Rows are points. Each copy is the shape, with its points in the same order, stretched, turned, moved and blurred by noise. Is it also mirrored, or only turned?

Shape (8 x 2):
[[ -0.4 -17.6]
 [-16.3 -14.6]
 [-10.4 -21.3]
 [-32.0   3.5]
 [ 17.4 -27.8]
 [-37.6  17.9]
 [ -1.2 -22.7]
 [  9.6 -10.3]]
Copy 1 (8 x 2):
[[  4.1  -4.1]
 [-17.4  -7.7]
 [ -7.2 -11.3]
 [-39.5   2.7]
 [ 25.7  -7.5]
 [-49.7  12.0]
 [  3.5  -8.5]
 [ 13.2   4.8]]
Copy 1 is: only turned
Copy 2:
[[-13.9 -15.4]
 [ -1.0 -16.4]
 [ -7.9 -20.0]
 [ 19.1  -5.2]
 [-29.7 -19.2]
 [ 30.6   5.5]
 [-14.7 -21.1]
 [-14.6  -6.8]]
Copy 2 is: mirrored

Shape (6 x 3):
[[ 18.6 -53.8 -14.5]
 [ 12.0  -3.2 -15.2]
 [ -0.3  -3.1 -17.8]
 [ 29.2  16.9  16.6]
 [ -5.4  15.4   6.0]
 [ -0.5  12.4 -11.5]]
Copy 1:
[[ 11.0   5.6 -54.2]
 [-12.3  -8.0 -19.4]
 [-18.2  -3.7 -23.1]
 [  6.4 -11.6  12.8]
 [-21.9   6.3   7.4]
 [-23.7  -4.5  -9.2]]
Copy 1 is: mirrored
Copy 2:
[[ 56.5 -14.5  16.3]
 [ 21.7  -1.7  -6.2]
 [ 17.6  10.2   0.1]
 [  6.6 -32.2 -15.4]
 [ -5.3  -1.8   3.5]
 [  5.4   9.8  -6.3]]
Copy 2 is: mirrored
Copy 3:
[[ 48.4 -14.2  20.0]
 [  5.2   9.7  -3.0]
 [ -4.6   7.6   7.6]
 [  5.3  -4.5 -42.9]
 [-22.4  -7.6 -10.5]
 [-16.0   8.9  -3.7]]
Copy 3 is: mirrored

Shape, 8 rows:
[[ -6.8  -9.8  10.7]
 [ -7.1  -7.9   4.1]
 [ 14.1   2.4  14.8]
 [-10.5  -5.1  -5.4]
 [ -1.3  38.3  -4.7]
 [ -2.8  11.9  -6.0]
 [ 19.0  10.7 -17.4]
 [ 65.2 -10.4 -15.0]]
Copy 1, 8 rows:
[[-12.6   1.0   1.2]
 [ -9.9  -4.2  -3.2]
 [  9.7   9.6   5.0]
 [ -9.9 -12.7 -12.8]
 [ 26.4   8.2 -47.5]
 [  8.5  -5.4 -24.5]
 [ 25.4 -15.5 -15.4]
 [ 48.7 -19.7  33.6]]
Copy 1 is: only turned
Copy 2, 8 rows:
[[ -4.7 -15.8  11.9]
 [ -2.4 -14.8   4.9]
 [-23.7  -5.5  24.1]
 [  3.2  -5.2  -2.6]
 [-38.4  26.1 -21.2]
 [-12.5   8.2 -10.8]
 [ -7.8  23.6   4.7]
 [ -2.9  28.8  56.5]]
Copy 2 is: only turned
Copy 3 (8 x 3):
[[-10.7  -3.7  -7.9]
 [ -6.8  -6.7  -7.3]
 [  0.5  13.4   1.2]
 [ -1.6 -11.5 -10.5]
 [ 25.1   5.9 -24.7]
 [  9.8  -7.1 -11.7]
 [ 20.6  -0.5  10.0]
 [ 18.2  18.2  45.5]]
Copy 3 is: only turned
